Each row of a before or after table is a point. The points were changed in one or more steps. Then noise was added and the rows were shuffled. The steps act on columns, c1 being the first. What was done? A step turns or swaps two columns, mirrors them in a line or flattens them onto one, adds a multiple of one to another, or multiplies or shifts one. Angles are multiples of 10 degrees, from the lower column toward the higher: turns from -170 to 170, lines from 10 to 170 but not 90. Use the fewest steps. Two steps may share a column if one is a turn and the other turns, adds or multiplies; they go together, in the order done. Otherwise the lowest column goes first.
(in the rows, 128 means zero)

Before:
[[112 203]
 [ 84 121]
 [136 125]
 [126 203]
 [ 93 136]
 [ 93 117]
 [ 53 147]
 [122 178]
 [125 150]
 [ 26 148]
 [ 89 189]]
After:
[[ 54 111]
 [ 68  89]
 [ 53 126]
 [119  94]
 [136  84]
 [131 137]
 [109  27]
 [106 125]
 [139  94]
 [ 78 121]
 [110  52]]
Steps: turn c1 and c2 by 90 degrees

Before, 10 rows:
[[172 129 101  85 150  74]
 [114 140  67 111 105  52]
 [129 129 151  97 113  40]
 [176 101 155 177  92 195]
 [ 89  71 164 189 136 154]
 [134  53 123 206 131 151]
 [158 184 118 117 159  77]
 [177  88 161 115 115 182]
 [167 119 114 144 130  26]
 [150  94 186 184  79 197]]
After:
[[179  85 151 119 115 184]
 [138  52 124 206 133 155]
 [177 104 142 176  94 193]
 [ 87  70 158 186 137 155]
 [161 184 118 115 162  80]
 [173 133 108  86 148  74]
 [152  95 165 183  75 199]
 [112 140  92 110 104  47]
 [163 118 122 142 129  30]
 [129 128 146  94 115  38]]
Steps: multiply c3 by 0.7

Before (14 x 11):
[[128  64  86 148 125  99 112 188 157 162 153]
 [101 165 131 117  84 115 166 103  77  88 137]
 [120 191 130  50 146 137  95 108  83  81  78]
 [171  84  93 155 183  71 206 196  61 132 130]
 [174 144  47 194 186 118 206 204 118 138 154]
 [125 122 179 132 138 133 148 169 155 195 146]
 [ 43 155 150  61  99 169 125 108 105 142  15]
 [103 135 148  54  95 221 123 120 112 122  91]
 [150  46 116 123 185 114 192 150 171 169 177]
 [162  84 116 129 115 148 130  94 133 219 121]
 [149  71 159  99  75 173 143 142 184 147  68]
 [196 150 120 160 164  80 166 194  63 112 138]
 [ 76 127 157  70  99 210  99 131  56 123  86]
 [101 145 155 157 161 156 113  99  78  71  86]]
After:
[[197 149  78 160 163  80 193 174  91 113 138]
 [151  46 104 123 186 112 164 138 196 169 175]
 [173  83  58 155 184  70 229 158 110 132 130]
 [101 167 147 117  83 115 187 109 103  88 137]
 [118 191 141  51 147 137 122 114  74  80  78]
 [149  73 142  97  77 174 114 160 183 147  69]
 [ 76 127 148  71  98 210 138 151  51 122  85]
 [125 121 140 134 138 133 132 191 162 195 146]
 [128  65  58 147 124  96  99 148 146 163 154]
 [174 146  18 194 187 118 201 134 158 139 154]
 [102 145 169 157 159 155 141 123  78  71  84]
 [162  85 140 130 114 148 128  96 131 219 120]
 [103 134 148  54  96 221 131 134 112 121  92]
 [ 42 154 157  60  99 169 137 129 106 143  16]]
Steps: turn c3 and c8 by 40 degrees; turn c7 and c9 by 30 degrees

Before:
[[172 151 129  91  54  56  62 147 127 224 126  74  71 146 130 127 224 135]
 [112 100 160 168 169 166 115 216 102  89  97 114 154 158 114 174  75  90]
 [121 109 126 187 107 143 134 171 105 159 183 135 156 125  41 135 111 128]
 [ 54 123 135 143 167 141 201 210  70  73  97  71 132 147 126 142  81  80]
 [193 184 123 111 117  90 107 123 160 120 143  85  87 113 156 129  85 104]
 [198 119 178 114  62 102  78 136 143 133 157 119 119 120 111  80 155 152]
 [137 179 128 111 131   7 117  94 127  52  64  54  79 105 163 174  87  68]
 [124 128 156 155 108 184  94 175 169 123 175 138 197 173  93 147 159 174]]
After, 8 rows:
[[137 178 129 113 133   5 119  93 124  52  66  54  67 108 163 174  89  80]
 [124 128 154 156 108 185  95 176 169 123 173 137 172 172  94 144 157 197]
 [ 55 122 133 142 167 142 201 209  69  76  96  71  78 147 127 141  81 130]
 [197 118 175 112  63 100  77 135 141 135 158 116 153 116 109  80 155 119]
 [193 181 125 110 116  89 107 123 159 122 143  85 102 113 158 128  86  88]
 [172 151 126  90  56  55  61 146 127 223 125  76 135 147 130 127 226  70]
 [121 108 126 188 111 142 134 171 104 158 184 134 128 127  40 133 113 152]
 [111 103 159 166 170 168 117 216 101  92  96 116  91 159 114 173  74 154]]
Steps: swap c13 and c18

Before (14 x 32):
[[119 153 101 153 150 127 100 127 112 123  72 161 102 126 145 139 117 145
  110 126 114 151 162 121 157 130 121 154 141 153  91 127]
 [117 137 134 156 150 121  81 104 121 144 131 127 117 125 153 154 141  81
  105 187  84 148 129 145 130 122 157 113 145 123 121 108]
 [130  89 119 161 106 195  86 144 121 162 110  61 109 127 120 154 137 157
  135 143  83  78 127  58 126 130  33 112 127 127 164 102]
 [135 194 109 129 135 157  79 121 139 142 103 166  89 121 118 107 140 146
   96 174 127 114 139 131 145 108 133 112 131 140 144  95]
 [114  88 130 158 150 181 108 128 144 123 146  55 136 208 136 149 125 152
  138 129 120 146 121 161 123 118 117 125 121 170 109 136]
 [130 112 113 110 157 124 104 145 111 138 141  66 113 116 131 136 183  91
   95 131 137 113 129 124 116 118 165 116 123 150 124 138]
 [122 101 143 162 137 131  79 146 127 150 103 174 196 127 118 144 158 143
  104 167 104 100 146 154 118 103 102  79  45 125  91 146]
 [ 71 128 103  92 132 131 175  87 116 137 138 163 126 124 132 153 124 160
   95 122 127 121 127 138 121 139 161 136 134 122 129 139]
 [112 113 120 102 121 138 105 144 121 124 124 177  89 118 139 100 210 140
   98 141 132 147 163 123 139 131 106 152 117 135 121 119]
 [135  88 114 135  90 146  85 105 152 119 135 137 102 189 134 146 123 138
  112 141 128 135 148 149 116 122 136 122 144 125 142 113]
 [128 107  99  70 143 123  90  86 178 132 139 177 131 126 142 148 125 150
  127 134 126 142 146 153 142 115 166 152 119 158 111  90]
 [121 148 104  78 151 132  88 135 139 145 141 137 118 125 135 146 144 139
  120 130 133 143 134 107 118  70  84  89 128 124 103 128]
 [102  98  98  98 134 137 247 136 112 190  95  57  97 128 107 133 133 127
  108 155 127  58 123 151 129 105 144 101 145 166  90 143]
 [130  99 110 155 127 127 177 133 113 123 143 161  91 117 148 152 130 138
  105 121 140 150 131  76 151 131  86 116 142 124  92  58]]
After:
[[127 106  99  71 144 122 104  83 179 132 140 175 132 119 142 149 124 151
  125 133 126 142 147 154 142 115 167 153 126 160 109  91]
 [104  98  98  96 134 137 247 138 111 190  95  56  95 144 108 135 133 128
  107 156 128  56 123 152 128 105 145 101 135 166  90 144]
 [130 114 112 109 158 125  93 145 110 138 141  67 114 118 135 136 184  91
   94 129 136 112 131 125 116 118 167 118 137 151 122 139]
 [132  97 111 154 128 128 200 132 111 123 145 163  91 137 147 151 131 137
  104 120 138 150 133  76 151 132  86 119 144 125  95  58]
 [ 69 129 104  91 133 131 170  88 115 136 137 164 127 132 131 151 123 161
   96 120 128 120 128 138 122 139 160 139 134 124 127 139]
 [114  88 131 159 149 180 105 129 143 121 148  56 134 146 135 147 124 151
  140 130 120 146 120 160 121 117 115 125  49 172 109 139]
 [137 194 109 128 137 156  95 120 138 141 103 166  88 127 118 107 141 144
   97 174 128 115 138 128 144 108 132 112 135 141 145  96]
 [130  89 120 161 105 196  83 144 121 163 112  62 110 127 121 153 140 161
  134 143  83  78 129  56 125 128  33 113 128 127 162 102]
 [124 101 143 161 139 130  69 146 127 149 102 175 197  51 117 142 157 147
  107 167 104  99 146 154 118 103 103  78 100 125  89 146]
 [117 136 133 157 148 121  83 102 121 146 130 127 118 143 153 154 142  81
  107 188  85 148 130 143 130 124 158 115 138 125 123 107]
 [111 114 119 103 119 136 115 142 120 124 125 176  90 114 140  99 209 139
   96 139 137 147 164 121 139 131 107 150 134 136 120 118]
 [119 149 103  80 151 132  78 133 137 147 142 137 119 128 136 145 142 139
  120 129 132 144 136 106 119  69  84  88 130 125 102 128]
 [117 151  99 153 151 127 129 126 115 124  70 162 103 137 146 139 117 146
  109 126 116 152 162 121 155 131 121 153 135 153  90 126]
 [136  90 112 134  89 146  72 106 154 119 133 136 103 163 134 145 123 138
  113 141 128 134 148 148 117 121 134 121  76 124 142 112]]
Steps: add 1 times c25 to c7; turn c14 and c29 by -70 degrees

Before, 13 rows:
[[173 160 112 100 187 166  41 110 107 205  77 153 132 119 130 130  93  62
  141 161 130  96 146  81  94 154  67 126  99 104 138 139 129 204  72 125
   60 161 131 117 162 122 139  77 120 128 143  58 163 114  44 144 145 136
  149  82 189 175 153 138  94 144 147 174]
 [212 161 103  86 181 187 104 121 109 187 100 197 170 181 133 156  91 101
  174 134  59 108 157  74 141 108  53 142  62 145 168 131 175 191 114  99
  113 142 126 101 130 148 131  64 103 145 147  51 128  63 109 100 157 169
  135 100 162 178 186 147  64 167 132 150]
 [249 212 109 170 117 119  97 123 137  89 119 148  97 158 120 174 202 130
  116  84 109 163  80 151 130 181 133 118 136 169 146  90 149  71  89 206
  139 113 176 142 143 196 116 142 143 120  75 135 129 138 134 158 131 100
  148 131 128 139  63 103 210 126 113  86]
 [169 189  96 111 114  64  98 134 110 136 152 117 125 114 148 126 136  93
   90  62 153 164 130 129  76 151  89 156 129  94 180 108 152 159  87 136
  136  61 169 144  96 138 134 180 174 129  98 159 142 153 165 133 140 160
  155 135 112 163  80  92 161 171  70 143]
 [222 225  94 118  90 148 132 152 115 117 116 110 152 114 148 140 128 160
   80  90 163 199  90 153  82 179 102 139 154 106 167  98  92  94 104 170
  165 105 128 132  74 156  67 138 150 119 109 146 147 144 133 103 132 117
  128 153 112 145  82  83 137 117 117 118]
 [170 159 135 108 136 136  92 118 126 123 144 113 122 113 103 120 144 120
  170  34 173 120 131 187 108 108 185 154 133 110 225 143 171 174 142 128
  117  78  98 116  84 148 148 163 156 112 131 163 107 192 180 122 128 121
  102 133  82 148  74 148 103 156 104 125]
 [201 157  88 182  96 136 141 190 167 146 112 147  51 157 170 178 187 215
   27 117  93 165 127  82 102 167 131  96 133 175 124  95  93  68  46 138
  153 131 139 167 106 200  55 158 124 154  54 107  61 159 164 151  89  97
  117 181 110 116  87 101 154  79 130  68]
 [130 197 136 175 114  93 100 180 168 119 138 130 109 154  78 135 111 129
  146  41 161 116 128 157  97  89 116 194 131 141 135 133 134 165 141 117
   84 102 104 126  85 131 121 158 158 105 168 139 124 156 138 142 163 180
   98  84 141 197  85 128 109 134  89 149]
 [156 122  78 100 168 127 116 188 215 174 105 172  35 201 173 178 162 139
   51 121 116 201 137  83 159 157  66 137 112 243  40  42  33  93  74 159
  147 190  73 199 119 208  44 111  98 133  66 102  45  74 122 169  85  83
  171 182 155 145 130 101 155  21 142  21]
 [118 111 130 137 112  82  78 122 218 129 191 179 170 202  79 119  38 132
  176  65 165  92 168 138 111  68 143 204 179 129 102 149  79 179 152 101
   88  90  60  64 110 115 189 173 162 128 132 131  76 179 167 162 140 146
  115 123  94 161  51 143  53 145 102 102]
 [163 195 161 167  88 140 119  83 139 152  96 144 127 119  89 124  90 124
  125  61 156 116  80 162 123 138 110 179 131 153 176 127 172 155 163 119
  123 111 137 109  74 160 129 158 193 118 130 171 139 165 186 156 179 168
  133 159  58 116  64 126 117 139  70 150]
 [140 145 139 114  73 106  75 113 132  81 164 175 158 128  69  96  97 104
  131  58 165  64 146 147 125  82 137 186 139 145 165 165 118 177 192  77
   86 143  92  61  53 122 172 211 149 102 108 108  87 182 198 133 177 162
   95  93 139 158  66 161 106 166 116 107]
 [158 119  53 130 175 173 122 214 124 234  90 232 119 178 143 147  46 101
  146 165  92 139 173  72 142 100  64 126  78 159 187 111 143 141 195 128
   92 188  73  89 157 200 107  75 123 109 118  98  78  42  68 191 129 129
  170 125 132 150 165 193  71 162 167 116]]
After:
[[173 160 132 104 136 137  98 124 121 119 146 115 125 116 101 119 145 120
  169  31 175 117 132  74 108 105 180 154 137 109 221 143 169 170 138 129
  118  82  93 115  80 150 140 164 160 116 131 164 128 194 181 123 131 122
  105 135  89 148  79 149 111 157 106 159]
 [251 213 109 171 117 122  97 119 135  91 122 144  99 159 124 177 200 133
  120  83 110 164  79 129 137 183 131 121 134 170 150  89 153  72  83 204
  144 112 176 141 141 193 117 141 142 124  72 135 131 138 136 158 132 101
  148 127 127 142  63 108 212 128 111 176]
 [200 157  87 186  98 131 143 207 166 147 113 149  54 159 171 178 189 219
   24 119  88 168 132 201 104 165 132  95 129 176 119  95  95  66  47 140
  155 132 136 163 107 200  55 156 122 156  52 113 103 157 161 148  91  94
  111 178 109 116  90 105 153  78 126 160]
 [177 161 114  98 186 164  46 102 107 204  79 153 134 117 130 130  89  58
  138 161 129  97 139 142  94 154  69 126  97 107 140 139 128 203  72 128
   61 160 136 118 165 121 137  80 118 128 148  54 138 116  40 145 143 135
  151  80 194 174 147 138  89 146 147  64]
 [172 191  97 110 112  63 101 127 109 135 146 120 125 115 153 124 130  95
   89  58 154 160 131 121  76 151  94 154 130 101 183 103 149 157  84 137
  135  62 171 147 100 140 130 179 176 133  93 158 125 157 162 131 142 161
  152 138 115 157  82  91 162 173  74 117]
 [137 202 133 175 112  88 100 177 171 122 138 129 106 153  81 141 110 128
  144  41 163 114 129  94 100  92 120 190 127 138 134 130 133 167 140 113
   80 105 103 128  88 132 121 158 154 108 169 137 111 154 135 144 163 175
   98  84 137 194  86 133 112 134  89 125]
 [136 144 147 112  67 109  74 128 131  75 164 174 159 134  70  97  96 106
  129  63 164  62 148 122 126  86 135 186 138 150 164 162 122 180 192  78
   84 140  93  62  51 123 171 215 155 104 106 107 125 181 196 135 183 157
   92  91 138 157  63 164 106 164 117 157]
 [161 123  77 103 169 128 118 211 214 174 106 167  37 201 172 176 161 137
   53 125 119 200 135 218 159 156  69 133 113 233  40  35  30  94  76 157
  149 191  77 196 119 207  41 113  97 132  66 100  97  77 126 171  84  82
  173 182 154 145 134 100 154  19 140 200]
 [118 114 127 136 107  79  77 140 218 130 191 184 169 198  78 118  42 136
  174  66 167  94 166 134 110  70 143 202 175 126 100 145  82 181 156  93
   87  87  64  59 112 119 188 175 166 128 135 130 122 181 166 163 141 144
  118 123  88 162  50 144  54 142  99 154]
 [216 160 101  86 185 187 102 122 107 190  99 197 169 185 134 159  95  99
  178 140  61 103 158 163 140 108  53 146  59 145 166 134 172 190 113  97
  114 138 126 105 134 149 135  69 101 145 149  51 130  58 102  99 155 171
  131 102 159 176 188 148  63 164 135  84]
 [159 119  50 127 179 169 123 215 124 234  89 231 123 176 140 145  45  96
  143 159  90 142 173 187 143 101  62 125  77 157 185 110 149 139 194 124
   89 191  74  92 162 203 110  69 126 112 111  98  96  43  68 195 129 129
  173 125 134 150 164 193  70 166 165 111]
 [223 228  91 115  88 147 132 143 114 113 117 109 155 115 147 142 127 155
   81  91 163 203  86 110  80 175 101 142 153 108 166  95  89  95 104 172
  166 108 131 133  70 158  69 138 147 115 110 148 122 145 132 102 134 119
  125 153 114 148  87  84 137 118 117 149]
 [167 197 163 169  87 137 119  85 137 152  97 140 129 118  92 127  90 128
  128  55 152 113  79  93 127 139 110 181 136 154 176 129 170 158 162 118
  122 109 139 111  74 160 127 160 199 115 126 173 148 162 191 157 181 169
  135 158  58 119  63 129 117 137  73 129]]
Steps: flatten c8 and c49 onto the line at 160 degrees; turn c24 and c64 by 150 degrees

Before, 9 rows:
[[181  80 163 138  93 149 120 172 136  79 185 116 100 114 149 151 151 126
  196 150 164 123 137 105 169 140  93 169  86 180 116 146 142 130  62 126
  104  88 192  82 118  45 119 110 139  88 138 137 125 132 148 119 170 116
  156  91 185 135 156 162 134  61  72 158]
 [110 136 166 145  96 130 156 118 137  94 146  72  80 123 158 146 169 177
  175 122 137 107 147 141 147 114  53 160  74 132 126 169 110 118  94 154
  153  81 186 122 125  79 103 118 143 107  80 146 173 148 141  98 140 128
  125 125 164 112 166 172 117  81  55 110]
 [120 121 131 181 109  92 127 135 123 109 119 153 194 202 139  94 127 125
   82 168 134 184  95 172 100 164  99  85 147 104 130 119 143 104 175 136
  138 158 114 172 162 162  89 151 131 114  85 140  62 137 110 113 110 138
  136 109  68  86  92 121 111 244 184 206]
 [150 130 160 106 110 156 126 126 166  92 195  55 117 116 187 139 153 126
  177 109 139 142 141 135 139 108  91 149  95 166 106 165 141 148  80 144
  105  68 164 131 142  95 160 114  95  80 164 163 117 123 155 122 155  90
   96  97 224 161 165 153 100  56  71 125]
 [ 93 108 119 163 115  70 108 142 106 140  99 116 164 199 117 134 100 134
   63 125 117 179 148 124  87 145 116  83 167 102 136 132 180  34 184 123
  154 110  89 185 157 155  38 109 147 118 106 117  70  96 147 124 120 212
  151  93  56 118  98 134 112 212 127 171]
 [155 128  79 152  61 106  27 132 137 140 112 115 100 101 159  15 182 209
  149 176 108  93   7 107 212 130 154 111 153  67 103 139  86 104 128 188
  159  99 197 106 192 212 124 107 179 130 135 150  83  66 129 167 113 152
  107 160 113 174 173 139 223 165  54  34]
 [160  74 160 133 151 130 117 107 170  89 234  93 101  81 160 119 131 130
  160 118 163 118 121 142 149  99 108 195  52 125  73 149 150 147 114 155
  133  51 159  95 111  47 127 103 107 142 121 142 110 146 144  89 161 123
  124  94 153 130 165 141  92  68  66 124]
 [119  93 135 148 129 117  97 114 106 130 101 184 158 177 130 127 126 137
  110 144 141 181 140 179  85 132 101  85 129 107 157 103 141 111 135 130
  216 167 132 135 205 154 124 160 155  99 142 114  78  95 131 160 139 171
  117  90  78 108  64  63 107 233 138 168]
 [124 140 119 180 113  71 116 156  69 114 132 161 160 171 102 145  95 103
  129 176 147 200 142 156  93 126 120  98 107 134 149 167 159 132 204 146
  189 104 107 118 168 159 109 157 140  94  72 136  79 110 114 131 139 169
  100 113 124 113  74 111 104 205 138 169]]
After, 9 rows:
[[154 127  79 152  69 108  26 132 137  93 111 115 100 101 159  15 182 209
  149 176 108  93  54 106 211 129 116 112 151  68 103 139  87 103 127 190
  158  99 196 106 192 213 124 107 179 129 102 151  83  67 129 167 112 151
  107 160 114 175 172 140 223 166 249  35]
 [180  80 165 137 132 149 121 171 136  68 184 116 101 113 148 151 151 125
  197 150 165 124  73 106 168 141 159 169  85 181 117 147 141 129  63 126
  102  88 192  82 119  46 118 110 139  87 148 137 125 132 147 118 170 116
  157  91 184 134 157 161 134  61 120 158]
 [150 130 160 105 138 156 126 125 166  90 198  56 117 116 187 141 152 125
  177 108 139 142  70 135 138 108 179 149  95 165 107 166 141 147  80 143
  105  67 165 132 142  94 160 115  94  80 133 163 118 123 156 121 154  91
   98  96 225 163 165 152 101  56 115 125]
 [109 138 166 146 125 129 158 118 137  81 147  72  81 123 158 146 168 176
  174 122 135 107  55 140 146 115 141 161  73 132 126 169 110 118  95 154
  153  79 187 123 123  81 103 116 142 106 218 147 173 149 141  99 139 128
  125 124 165 113 165 173 118  80 108 110]
 [125 141 119 181 126  71 116 155  68 107 131 161 160 171 102 146  94 103
  129 177 148 200 139 155  93 127  91  98 108 134 148 167 160 131 204 144
  187 104 108 118 169 158 109 155 140  95 171 136  78 111 113 131 139 170
  101 113 125 112  72 109 104 204 113 169]
 [160  73 159 133 170 128 116 106 170 114 234  93 102  83 160 118 132 131
  162 119 163 118  65 143 148  98 135 194  52 125  71 149 150 148 114 154
  134  51 159  96 112  48 127 102 106 143 148 142 111 146 143  90 162 122
  125  94 152 130 165 141  91  68 135 124]
 [120 122 131 181 127  91 128 134 123 102 118 152 194 202 139  94 126 125
   82 167 133 183 183 173 101 164 114  83 147 103 131 118 144 103 174 135
  138 160 115 172 162 163  89 151 130 114 178 140  62 137 110 113 110 139
  137 109  68  87  92 122 111 245 161 206]
 [ 92 109 120 164 111  70 109 141 106 129 100 117 165 198 118 135  99 133
   63 124 117 180 125 125  88 143 119  82 166 103 136 133 181  34 184 122
  154 110  89 185 156 156  38 108 147 117 151 117  68  95 147 124 121 213
  151  93  56 118 100 133 111 212 107 171]
 [119  93 136 149 127 118  98 115 107 131 100 182 159 177 129 127 126 138
  109 144 143 180 138 179  84 132 158  85 128 108 156 103 140 111 134 131
  215 167 133 135 205 154 124 159 156  99 139 115  78  94 132 160 139 171
  117  90  78 108  64  62 106 234 116 170]]
Steps: turn c5 and c10 by 40 degrees; turn c23 and c63 by -90 degrees; turn c27 and c47 by -130 degrees

Before, 11 rows:
[[112 104 100 111 183  67 179 142 144 159 134 110 149 185 186  88 159 140
  166 115 119 130 140 196  77 150 174 105 106 125  83 162 121  76  56 173
  183  54 111 138 179 112  74 106 156 120  77  87  85 177 133 148 150 113
  149  88 132 153 113  79  90 126 161  84]
 [119  91 175 118 113 185 178 133 186 104 182  68  95 108  70 139 151  65
  158  80  90 122 106 131  85 139 183 113 114 156  88 110 126 205 104  96
   73  98  91 178 136  97 172 196 112 135 149 167  69 153 116 144  57  90
  215 199 102  60 102 126 191 184  80 165]
 [150   7 132  86 181  77 158  87 101 116  84 176 128 127 159 168  57 115
  147 106 140 112 101  80 126 105  90  83  93 137  90 137 139 160  70 141
  174 127 201 198 122 130  97 186 123 111 179 132 142 183  51 188 119 158
  196 160  85 118 170 140 202 170 169 108]
 [128 116 181  67  89  82 137  90 163 136 197  48 136 130  63  83 109 138
   98  88 161 154  77 162 160 168 105 196  55 145 103  78 115 122  52 184
   55 138 148 149 176 193 157  82 162 150  89 126 100 164  81 159  72 166
  216 142  51 135 152 179 153 123 109  85]
 [171 129 147 144 179  62 129  55 103 179 137  95 138 147 194 150  74  82
  117 170 154 153 148  84 120 159 150 102 182 140 135 175 142  85 135 187
  154 146 186 123 172 178  98  99 121 118 147 193 125 100 135 158 148  80
  114 115 115  43 155 119 167 156 168 135]
 [144  55 121 102 108 104 164 170 151 108 188 108  58 106  63 151 154  85
  171 178 137  89 179 172  69 113 182 139  74  66 123 120  92 199 131  84
  126 127 165  73 103 121 192 153  76  38 198 106 195 110 122  69 142 121
  164 162 112 160 151  81 116  56  64 121]
 [ 86  74  80  39 150 117 176 112 175  95 206 140 145 128 161 110  51 118
  204 109 151 186 131 189 126 100 119 168 124  92 117  72  60  94  45 116
  152  80  74 190 180 207 111 171  56 151 140 100  90 110  36 118 130 101
   96 107  36 128 123 158 115 147 108 174]
 [149 132 164  92 131 124  71 111 136 115 124 159 109 105 104 187  52 164
  127 101 161  75 186 193 157 159 133 133 145 119 110  92 158 187 102 155
  161  73  79  73 173 148 180 165 135  32 122 143  70 201  87  69  55 108
  148  95 113 157 123  77 161 151  64  73]
 [208  32 120 144 190 172 143  46 168 107 124  88  41 144 128 100  91 176
  113 176  76 134 131  69 139 129 159 159 152  50 160 163 137  99  79 154
  160  66 116 116  85 159 141 176 149 162  96 101 157  89 153 147 144 143
  168 175 166  61 103 104 177  83  54  80]
 [132 100 159  80 119 111 193  79  80 110 100  87  77 113 132 103 107 177
  171 151  79 153  81 131 145 166  76 101  94 161 142 116  91 134 110  80
   76 165 139 135 136 145 176 110 100 137  95 115  78 187 152 150  68  83
  138  78 166  92 186  99  83 143 128 165]
 [184 107 132  98  99  82  76  89 151 113 142 134 108 186 165 103 106 143
  149 169  85 100  87 188 109 149 155  92 183  32 188 107 148 101  45 194
  183  70 114 117 162 181  73  98 143 142 107 113 171 187 128 181  30  60
  132  87 114 151  94 140  77  64 125  93]]
After, 11 rows:
[[208  32 118 147 189 172 143  50 169 104 120  85  42 144 128 102  89 182
  113 174  78 134 136  68 138 129 160 157 151  65 161 162 109 105  80 154
  157  66  54 114  89 162 142 181 150 164  97  79 158  86 154 123 141 146
  168 172 163  63 105 102 178  85  54  80]
 [171 133 145 145 183  66 132  55 103 183 138  94 134 145 195 148  74  82
  118 171 157 153 151  82 122 160 147 103 184 104 133 175 133  89 139 187
  157 144 126 123 170 174  97 100 120 120 146 192 130  97 141 161 151  80
  114 114 117  40 155 116 163 154 171 132]
 [ 88  72  82  40 150 120 171 116 174  93 208 136 146 129 159 108  52 114
  206 111 152 187 128 186 124 100 119 175 125 108 117  77 152  92  45 117
  152  81  13 189 176 209 108 172  53 153 138  88  94 111  37 101 131 101
   94 109  34 128 123 158 111 147 105 171]
 [110  88 172 114 116 186 179 133 185 105 177  67  95 109  70 139 148  64
  154  80  95 120 107 130  87 135 184 116 114 134  88 114 134 208 106  96
   68  96  32 179 136  97 174 197 113 132 147 173  71 157 116 153  52  88
  213 201 104  56 107 127 192 183  78 165]
 [148  10 130  83 181  77 150  91  99 120  80 178 128 126 155 165  53 116
  148 107 137 114 101  81 128 106  93  81  87 116  92 137 220 162  71 141
  172 128 141 194 123 132  95 184 125 114 185 135 140 188  53 188 123 157
  197 157  84 119 167 142 205 171 171 101]
 [129  97 163  83 119 110 194  82  77 114 102  92  81 106 131 105 105 178
  167 151  78 149  79 130 145 163  72 103  92 156 142 116  68 132 109  78
   80 165  78 136 134 146 176 110 101 138  94 126  82 185 151 160  66  88
  134  80 165  89 185 100  86 146 129 167]
 [184 102 132  96  96  82  74  88 145 112 143 132 103 185 167 102 104 143
  146 172  87 105  86 187 113 151 152  92 183  32 188 107 150 104  45 198
  187  69  57 117 161 183  72 100 143 144 107  74 171 185 124 145  30  58
  129  84 113 151  95 144  79  64 126  96]
 [111 103 101 114 182  68 178 139 146 159 138 114 147 183 187  91 159 139
  166 112 116 134 139 197  71 153 167 103 106 134  82 163 112  78  58 171
  181  55  49 138 181 111  77 104 154 121  80  84  84 177 133 147 151 112
  146  87 130 149 115  81  94 127 162  80]
 [146 134 162  95 130 123  70 111 133 119 123 163 108 104 107 187  52 162
  123 100 161  76 188 193 157 162 130 133 148 136 111  90 201 185 105 152
  162  74  21  74 175 149 184 163 139  32 124 145  77 197  85  71  52 106
  146  91 116 158 121  74 159 148  66  73]
 [128 119 183  69  86  79 140  85 165 135 199  38 135 127  63  84 107 138
  102  89 168 153  75 164 168 170 103 197  62 132 102  81 167 121  52 181
   56 139  88 148 174 190 156  84 163 148  90 124  99 162  81 160  71 164
  215 139  49 137 153 176 154 124 110  80]
 [143  55 119 106 104 106 164 168 153 108 183 108  58 101  64 153 154  91
  169 182 135  89 178 174  66 108 185 138  75  98 123 123  95 200 130  84
  127 123 107  75 104 127 190 147  77  36 195  98 190 112 122  53 137 123
  163 167 114 165 151  78 118  63  67 117]]
Steps: turn c30 and c52 by 20 degrees; turn c30 and c48 by 20 degrees; add -1 times c51 to c33; shift c39 by -60
